Every row gives one point. The ring and each string are closed loops that go straight from each point to the next, and from the last back to the first. Before rounding, they use only three directions, however many columns there are. Count how often each string passes through the ring. Passing back the other way cancels.
(in the rows, 128 means zero)

Ring, 10 rows:
[[ 64 160 120 125]
 [ 95 151 147 126]
 [141 133 174 125]
 [166 117 178 129]
 [160 108 154 137]
 [160 104 135 133]
 [177 102 132 118]
 [179 111 133 102]
 [147 128 124 102]
 [ 76 155 111 117]]
String, 29 rows:
[[113 148 153 116]
 [ 76 166 157 125]
 [ 65 156 134 138]
 [ 70 150 130 142]
 [148 135 195 127]
 [224 111 232 112]
 [196 113 189 114]
 [148 123 151 122]
 [199 107 183 118]
 [193  96 182 140]
 [126 110 135 155]
 [112 121 123 144]
 [135 123 137 126]
 [113 116 110 145]
 [143  99 107 142]
 [201  91 138 117]
 [231  92 162 100]
 [159 116 139 116]
 [132 122 116 120]
 [161 115 118 105]
 [123 129 117 118]
 [156 123 143 111]
 [152 126 141 108]
 [ 98 139 115 124]
 [ 30 165  78 128]
 [ 39 172  92 115]
 [114 148 138 106]
 [127 138 144 113]
 [145 130 152 114]]
Times through: 1

Ring:
[[ 81  59 110 148 128 121  94 115 140]
 [ 82 112 119 113 127 111  95  97 146]
 [ 97 166 120  92 130 111 113  75 141]
 [111 202 121  87 142 115 126  64 125]
 [113 188 122 105 157 120 119  78 107]
 [112 151 119 132 165 126 113  95  96]
 [114 113 108 155 158 135 122 102  99]
 [111  82  99 165 144 139 128 103 113]
 [ 99  61 100 163 133 134 116 109 127]]
String (26 x 9):
[[105 154 116 114 143 120 117  83 122]
 [129 212 109  93 139 126 153  50 123]
 [124 230 122  88 157 120 134  59 107]
 [127 228 123  96 166 123 134  63  96]
 [126 192 114 113 157 129 138  70 103]
 [107 136 113 128 146 125 118  90 117]
 [ 94 111 122 140 160 121  91 113 105]
 [106 108 119 160 176 131  99 119  83]
 [129 125 100 160 160 145 143  91  93]
 [138 139  91 149 142 148 166  71 110]
 [111 116 105 143 143 132 127  92 117]
 [ 86  68 117 158 154 123  84 126 111]
 [100  34  98 185 143 140 112 123 115]
 [113  60  88 171 127 144 140  98 129]
 [114 110  97 141 128 135 140  83 131]
 [104 107 105 137 133 128 122  92 130]
 [ 98  69  96 147 115 131 126  95 148]
 [ 59  13 114 155 121 113  67 135 152]
 [ 51  31 128 146 137 104  45 145 139]
 [ 66  70 127 135 142 107  62 128 131]
 [ 56  74 131 119 132  98  54 125 147]
 [ 91 155 115  86 113 109 116  69 160]
 [114 175 107  97 123 122 142  59 143]
 [ 98 137 117 117 140 118 109  90 127]
 [ 82 139 130 107 147 106  82 102 125]
 [ 90 161 130 100 149 107  91  92 123]]
Times through: 2

Ring, 10 rows:
[[113 147 110 138 160 167 122 153 137 129 137 136 155  98]
 [110 162 130 130 140 172 140 160 147 129 129 156 162 108]
 [111 164 159 109 108 151 161 158 154 127 109 177 163 130]
 [112 148 167  96  92 124 166 149 151 121  98 179 157 144]
 [108 125 159  94  89 107 161 140 140 108  98 170 153 146]
 [ 97  94 131 106 101 103 144 132 121  88 112 150 153 134]
 [ 91  72  98 124 126 109 120 127 105  78 130 124 150 115]
 [101  68  74 137 160 113  96 123  99  91 142  98 140  98]
 [114  85  74 141 177 121  89 126 107 111 143  93 135  93]
 [118 114  86 142 178 142  98 138 120 125 142 106 141  92]]
String:
[[ 99 107  79 150 169 159 103 142 114 103 151 113 154  87]
 [109 116  63 162 199 171  86 144 115 120 161  96 148  72]
 [130 130  91 142 189 147  96 141 129 144 140 105 136  91]
 [128 122 122 115 147 113 121 135 133 133 116 128 136 119]
 [100 133 110 137 144 164 128 152 130 109 137 142 162 102]
 [ 87 180 113 156 149 229 141 178 146 114 153 164 185  85]
 [114 179 143 126 135 177 148 165 156 138 123 167 164 113]
 [130 150 151 105 127 122 143 145 149 143 105 154 143 131]
 [132 174 176  95 108 128 163 153 164 150  94 177 149 143]
 [100 194 184 105  82 177 189 174 169 123 104 211 181 138]
 [141 142 173  82 105  84 154 135 153 147  83 161 133 154]
 [111 125 135 112 120 123 140 141 135 115 114 150 150 126]
 [ 94 136 153 107  90 138 165 151 141  98 110 178 168 135]
 [ 79 130 165 100  62 136 183 153 140  79 105 196 178 146]
 [114 105 167  79  76  71 162 128 136 105  85 167 143 160]
 [130 104 140  95 120  76 132 124 131 126  98 135 129 140]
 [ 98 101 118 118 120 120 134 136 121  94 122 141 153 121]
 [ 53  71  86 142 109 153 133 141  98  39 149 142 179 103]
 [ 93  60  95 120 126  94 116 120 101  76 127 117 144 118]
 [121  76 108 109 139  76 111 116 112 110 114 111 127 125]
 [107  96 105 124 140 117 118 132 117 103 127 123 145 113]
 [ 77  73  61 156 159 154 100 136  95  69 160 107 161  83]
 [ 93  48  36 160 190 128  70 120  83  79 165  71 140  74]
 [130  74  79 128 180  88  83 115 106 123 131  82 119 103]
 [124 108 117 115 144 105 118 130 126 124 117 123 135 120]]
Times through: 5
String:
[[ 85 199 152 135 110 223 174 185 162 113 132 199 194 109]
 [125 173 173  98 105 136 165 155 162 142  97 180 154 140]
 [127 139 153  99 116 109 146 140 146 134 100 156 142 138]
 [107 128 132 116 121 133 141 145 135 112 118 152 155 122]
 [ 91 151 161 108  85 152 173 159 147 100 110 189 174 135]
 [104 145 184  84  65 113 184 149 152 108  88 196 163 158]
 [109 126 182  77  64  88 178 138 146 107  82 187 153 164]
 [ 74 114 144 111  76 138 168 149 129  70 116 180 176 134]
 [ 92 111 120 122 117 136 139 143 124  91 126 149 161 118]
 [116 102 129 105 121  95 132 129 126 112 109 137 139 131]
 [118  87 127 100 119  76 128 121 120 109 106 130 133 136]
 [ 78  58  91 127 118 110 122 126  97  60 135 125 156 114]
 [ 52  59  63 156 132 159 115 139  88  37 162 123 176  88]
 [ 79  82  81 144 140 146 115 138 104  72 148 123 162  96]
 [117  93 109 117 143 101 115 126 118 112 121 118 136 118]
 [133  70  96 114 160  68  94 111 109 122 118  92 116 118]
 [102  47  39 155 194 115  66 116  84  89 160  66 132  78]
 [ 86  71  38 170 192 162  77 134  91  81 173  83 153  66]
 [110  74  38 164 212 141  63 126  94 107 166  67 135  68]
 [142  96  90 125 185  95  86 120 118 143 126  88 116 104]
 [126 113 116 117 148 109 117 132 128 128 119 123 135 117]
 [104 123  98 140 157 157 116 146 125 112 141 127 155  97]
 [ 88 146  80 167 175 215 113 165 127 107 165 131 174  72]
 [103 164  99 156 171 207 120 167 140 126 153 139 168  82]
 [ 83 172 104 161 154 231 136 177 141 108 158 159 186  81]
 [ 99 141 119 133 137 167 136 155 135 111 134 150 164 106]
 [ 86 164 124 142 129 203 149 170 143 105 141 170 182 100]]
Times through: 0

Ring, 10 rows:
[[149 100 108 128 136 176 130 134  75 110 156 140 109 112]
 [127  97  88 147 130 134 139 139  74  96 170 150 123 137]
 [103 100  77 155 125  93 147 137  97  96 164 164 144 153]
 [ 90 106  75 154 130  62 139 132 124  99 150 169 162 161]
 [ 97 119  86 138 157  44  96 124 155 104 125 156 175 160]
 [113 126 102 121 175  57  69 118 168 111 108 142 174 147]
 [128 130 117 105 177  86  63 113 175 126  94 136 166 128]
 [141 127 135  89 155 149  95 107 171 152  84 143 145  94]
 [149 119 136  92 137 186 122 111 145 154  97 146 126  82]
 [154 110 129 103 134 197 129 120 112 140 121 143 113  87]]
String (25 x 14):
[[149 110 117 114 149 163 109 126 107 121 132 136 122 108]
 [175 106 125 110 161 197  92 131  77 113 145 118 102  98]
 [178 104 134 102 139 235 124 127  77 132 138 128  90  77]
 [165 106 138  96 120 238 149 119 101 152 120 144  97  67]
 [134 112 126 104 115 183 155 114 138 154 107 162 126  86]
 [146 115 123 106 148 161 109 119 129 133 115 140 129 102]
 [172 125 149  79 168 193  77 110 144 149  90 122 122  77]
 [149 135 155  67 152 176  96  96 198 178  54 143 144  68]
 [123 131 132  90 145 128 109 102 197 162  70 156 160  97]
 [123 116 108 119 146 117 112 120 141 125 118 151 148 123]
 [127 122 109 116 168  94  79 120 151 117 113 139 157 132]
 [128 129 103 120 205  45  25 123 157  94 115 120 173 157]
 [105 129  93 128 186  23  52 120 174 100 111 140 186 164]
 [ 89 125  90 132 158  29  93 117 182 114 108 160 188 159]
 [ 99 117 100 125 129  91 136 116 163 132 111 170 163 131]
 [119 117 102 125 152  97 103 122 141 116 122 149 154 134]
 [130 126 100 125 202  49  30 126 146  89 123 120 168 159]
 [120 135 108 113 200  38  30 115 185 108  96 129 183 151]
 [113 130 116 105 158  85  91 108 192 140  84 153 172 123]
 [117 118 112 114 136 119 124 115 156 137 107 159 152 117]
 [128 120 117 109 145 129 111 115 153 136 105 150 147 112]
 [154 122 131  97 167 153  80 116 141 133 104 129 134 101]
 [164 122 151  77 142 215 114 106 150 166  84 139 118  63]
 [137 114 136  92 105 208 169 108 149 173  93 167 122  68]
 [124 111 118 111 113 166 159 115 140 150 111 167 133  96]]
Times through: 5
String, 28 rows:
[[118 107  98 132 130 122 137 127 119 117 137 158 140 128]
 [ 94 100  83 149 101 111 180 130 114 118 149 181 144 137]
 [ 86  95  67 166 107  82 174 138  98  96 169 179 149 160]
 [ 96  99  65 167 137  59 131 142  93  78 175 160 153 174]
 [122 110  92 138 158  91  97 132 112  96 146 142 147 148]
 [107 112  95 133 134  96 131 124 137 118 129 162 154 137]
 [ 83 113  89 136 113  79 161 118 161 131 118 184 168 139]
 [ 75 118  73 150 148  11 110 124 166 100 127 169 190 176]
 [102 124  83 141 186  13  54 127 155  85 129 139 184 177]
 [127 119 101 126 172  85  75 126 135 103 128 136 155 143]
 [115 116 105 122 141 107 119 119 147 126 117 156 153 127]
 [127 122 108 118 169  92  78 121 148 114 115 138 157 134]
 [142 134 119 103 209  71  18 116 169 109  97 115 167 137]
 [140 142 133  86 201  85  27 105 200 134  70 122 172 118]
 [121 131 129  92 147 120 105 102 197 158  72 156 163 101]
 [119 121 119 106 133 130 128 111 167 148  96 161 151 107]
 [138 130 142  81 143 160 110 101 188 168  69 151 146  81]
 [159 130 153  72 154 190  94 102 173 168  70 136 132  69]
 [160 121 138  90 158 178  91 114 139 143 100 131 126  87]
 [141 115 121 108 146 154 111 119 131 133 115 143 132 105]
 [125 113 122 106 114 169 157 113 146 155 105 167 134  92]
 [158 108 137  96 117 228 152 116 114 156 114 150 104  69]
 [178 103 131 105 144 227 116 129  73 125 142 125  92  83]
 [166 104 117 119 154 186 103 133  73 108 152 124 105 107]
 [126 111 107 123 139 130 123 124 125 122 128 152 139 121]
 [127 102 104 130 116 159 158 128 101 124 143 160 124 113]
 [136  92  93 145 120 166 155 141  58 101 175 151 109 124]
 [105 103  96 135 102 136 178 125 121 131 137 177 138 120]]
Times through: 3

Ring (6 x 14):
[[ 77 112 131 165  91  97 103 129 115 156 143 110  89 142]
 [ 62  95 146 183  77 133  88 101 116 144 148 121  94 141]
 [107  96 143 154 130 165 111  90 112 127 138 133 115 128]
 [152 110 114  93 201 162 144  99 110 111 123 126 142 120]
 [158 128  97  76 208 119 155 131 109 124 120 111 134 123]
 [136 133 108 111 163  87 142 150 110 151 127 107 106 130]]
String:
[[189 120 122  94 219 164 161 112 105 122 117 139 135 109]
 [171 124 122 108 193 138 153 126 106 136 121 131 121 115]
 [182 124 108  77 226 148 163 118 106 119 116 126 140 114]
 [164 122  89  54 233 139 159 115 110 105 116 110 154 121]
 [138 123  77  50 218 116 150 121 113 105 120  95 152 131]
 [170 143  86  62 219  89 167 154 108 135 116 102 129 124]
 [177 140 115 105 191 102 161 154 106 154 120 123 108 117]
 [114 118 116 123 147 111 127 127 112 139 132 111 112 133]
 [ 92 121 111 130 124  85 118 138 115 148 137 100 102 141]
 [ 87 130 113 143 106  58 116 158 115 166 139  95  85 144]
 [136 137 122 137 140  77 139 161 109 169 130 114  87 129]
 [133 124 123 129 151 109 135 136 110 149 130 119 104 127]
 [111 119 117 128 140 106 125 130 113 143 134 111 107 134]
 [105 126 104 116 142  83 127 142 114 145 133  98 107 139]
 [156 143  95  87 190  76 157 162 109 150 121 103 112 127]
 [182 139 110  94 204 107 165 150 105 147 118 122 115 116]
 [143 122 113 105 178 123 142 126 110 133 126 117 122 125]
 [114 109 105  98 172 135 128 105 114 114 130 109 136 133]
 [148 109  95  63 223 161 148  94 111  94 120 114 160 123]
 [174 114 110  78 225 168 156 101 108 107 118 129 149 114]
 [166 122 125 113 187 139 150 124 107 137 123 132 119 116]
 [115 102 120 118 160 154 123  95 113 116 132 120 131 129]
 [107  87 119 108 171 187 117  66 114  92 133 123 151 129]
 [150 101 121  99 200 185 139  83 110 102 124 133 147 118]]
Times through: 4
String (26 x 14):
[[ 15  98 142 206  25  88  67 119 121 163 158 102  72 157]
 [119 119 140 162 118 113 122 133 110 160 136 126  89 129]
 [111 112 132 146 129 125 119 119 112 144 136 122 104 131]
 [ 51  91 139 176  77 134  84  94 118 136 149 115 101 145]
 [  7  72 149 200  39 151  57  70 122 127 159 114 101 154]
 [ 70  91 140 166  98 148  93  90 116 130 145 121 109 139]
 [119 108 133 142 140 140 122 110 111 136 134 127 111 128]
 [150 108 148 150 154 163 133 106 107 140 130 145 109 116]
 [136  97 146 145 156 183 125  86 109 123 132 144 123 118]
 [104  83 135 133 152 197 110  62 114 100 136 133 141 127]
 [134  90 128 109 187 202 128  66 111  94 128 136 151 120]
 [177 110 122  92 219 181 154  94 107 109 119 139 146 111]
 [175 124 123 107 197 141 155 125 106 135 121 133 122 114]
 [143 116 119 111 176 137 139 117 110 129 126 123 124 123]
 [132 111 108  96 184 142 136 107 112 115 127 115 137 127]
 [155 122 114 102 188 131 147 124 109 131 123 122 125 121]
 [195 137 100  68 235 123 174 140 105 129 113 121 134 113]
 [176 137  82  49 236 108 169 140 108 120 114 104 143 121]
 [137 128  89  75 195 103 147 134 112 124 123  99 133 131]
 [124 119 113 114 160 117 132 125 112 134 130 112 118 130]
 [150 127 119 117 171 115 145 136 108 145 126 121 110 123]
 [105 115 115 124 142 113 122 122 114 135 134 109 114 135]
 [ 93 115 114 129 129 103 117 126 115 140 137 104 109 139]
 [133 121 124 128 153 118 134 129 110 144 130 121 108 127]
 [143 134 130 143 141  90 139 155 108 169 130 122  87 125]
 [ 54 112 133 180  64  81  91 134 117 164 149 104  78 149]]
Times through: 1

Ring:
[[ 85 126 117  97 134 103 116 118 155 146 116 188 133 171]
 [109 138 121 105 123  97 131 118 163 144 122 186 135 156]
 [154 149 110 109 110  83 165 122 158 137 124 166 130 128]
 [170 143 109 116 105  90 174 132 159 129 128 124 130 111]
 [146 120 116 118 112 114 151 142 161 124 130  80 134 117]
 [136 114  98 104 123 106 151 138 142 127 119  95 127 128]
 [133 116  83  92 129  92 156 131 128 131 108 126 120 137]
 [103 121  92  87 137  91 135 120 134 141 106 176 124 162]]
String:
[[102  99 145 131 118 153 108 153 181 122 142  39 147 131]
 [ 81 101 146 124 125 150  95 145 180 129 138  74 147 149]
 [139 127  97 101 121  92 156 129 143 133 116 136 126 133]
 [172 133  66  88 121  65 190 125 118 131 103 147 113 121]
 [177 126  45  76 128  56 200 125  98 129  93 143 104 121]
 [147 114  55  77 135  74 175 128 103 130  95 133 109 135]
 [ 90 104 112 101 135 122 115 135 149 134 118 114 133 155]
 [ 92 110 121 107 130 124 114 134 159 134 124 117 136 153]
 [140 126  90  96 124  87 160 127 136 133 112 142 123 135]
 [174 133  60  84 123  62 194 125 112 131 100 148 110 121]
 [196 127  39  78 123  54 214 130  95 124  94 123 102 107]
 [124 103 107 110 124 122 138 145 149 124 123  66 131 128]
 [ 89 102 144 125 123 149 101 146 179 128 138  69 146 144]
 [118 119 122 114 120 118 131 136 163 131 128 109 136 137]
 [179 139  79  98 113  70 191 127 131 129 112 139 118 113]
 [197 144  84 106 105  72 200 132 138 125 118 121 120  99]
 [237 160  76 109  93  54 231 130 137 123 119 124 116  78]
 [147 138 137 130 103 115 147 137 183 129 141 106 142 117]
 [124 133 144 129 109 122 129 135 186 133 141 117 145 131]
 [117 128 129 116 117 114 130 131 171 135 131 131 139 140]
 [163 143  92 101 114  76 176 124 142 134 116 157 123 124]
 [231 172  62  94 100  30 236 114 124 133 107 191 109  96]
 [214 168  81 104  98  48 217 119 140 132 116 176 118 100]
 [161 148 124 122 103  95 164 129 172 132 134 138 136 117]
 [117 129 151 132 109 130 121 138 191 132 144 106 148 133]
 [114 124 127 115 119 117 128 133 168 134 130 122 138 141]
 [166 139  88 100 115  77 179 126 138 132 114 145 121 121]
 [216 145  76 107 101  66 215 134 133 121 117 107 117  87]
 [157 117 121 127 106 122 155 150 166 118 136  46 136 103]]
Times through: 5
String:
[[235 172  65  97  97  32 238 117 127 131 110 182 111  91]
 [241 172  78 109  90  44 236 123 140 127 119 154 116  81]
 [116 125 149 131 111 133 120 140 189 130 143  97 147 132]
 [119 123 135 122 115 124 128 137 176 131 135 105 141 134]
 [118 118 152 136 109 142 119 147 191 125 147  66 149 125]
 [182 131 107 122 102 101 179 144 158 120 131  72 130  96]
 [208 136  79 109 103  77 207 140 135 119 119  84 119  87]
 [149 111 119 124 110 126 149 151 163 118 135  41 136 108]
 [159 116  97 111 114 106 166 144 144 121 123  68 127 110]
 [175 126  74  96 117  79 187 134 125 125 110 109 116 111]
 [135 122  99 103 122  99 151 132 144 131 118 121 127 133]
 [ 99 115 127 112 126 124 117 135 165 134 128 117 138 149]
 [150 130  83  94 123  80 169 126 131 133 110 145 120 131]
 [195 133  21  63 130  33 222 118  79 131  81 170  94 118]
 [156 124  41  67 137  53 188 119  92 135  86 172 103 138]
 [ 68 104 119  99 140 125  99 130 153 139 118 137 135 171]
 [105 119  76  77 142  81 142 117 119 142  97 186 117 165]
 [125 130  64  71 139  62 162 111 111 144  92 209 112 159]
 [132 134  76  82 132  69 162 115 123 142 101 195 117 151]
 [105 125 111 100 129 102 129 124 152 140 118 161 131 155]
 [134 137  88  89 127  74 159 117 134 141 107 189 121 147]
 [105 143  99  86 133  75 139 106 142 151 107 235 125 171]
 [ 60 133 142 105 133 114  92 113 177 152 125 216 143 186]
 [ 42 116 171 125 130 152  65 129 201 145 142 150 156 181]
 [ 96 127 135 114 123 118 115 127 174 140 130 151 141 155]
 [ 90 131 148 121 120 124 107 127 186 141 136 154 146 157]
 [123 132 119 110 119 103 139 127 162 136 125 147 134 141]
 [195 156  72  94 110  51 206 118 128 134 108 178 114 113]]
Times through: 1
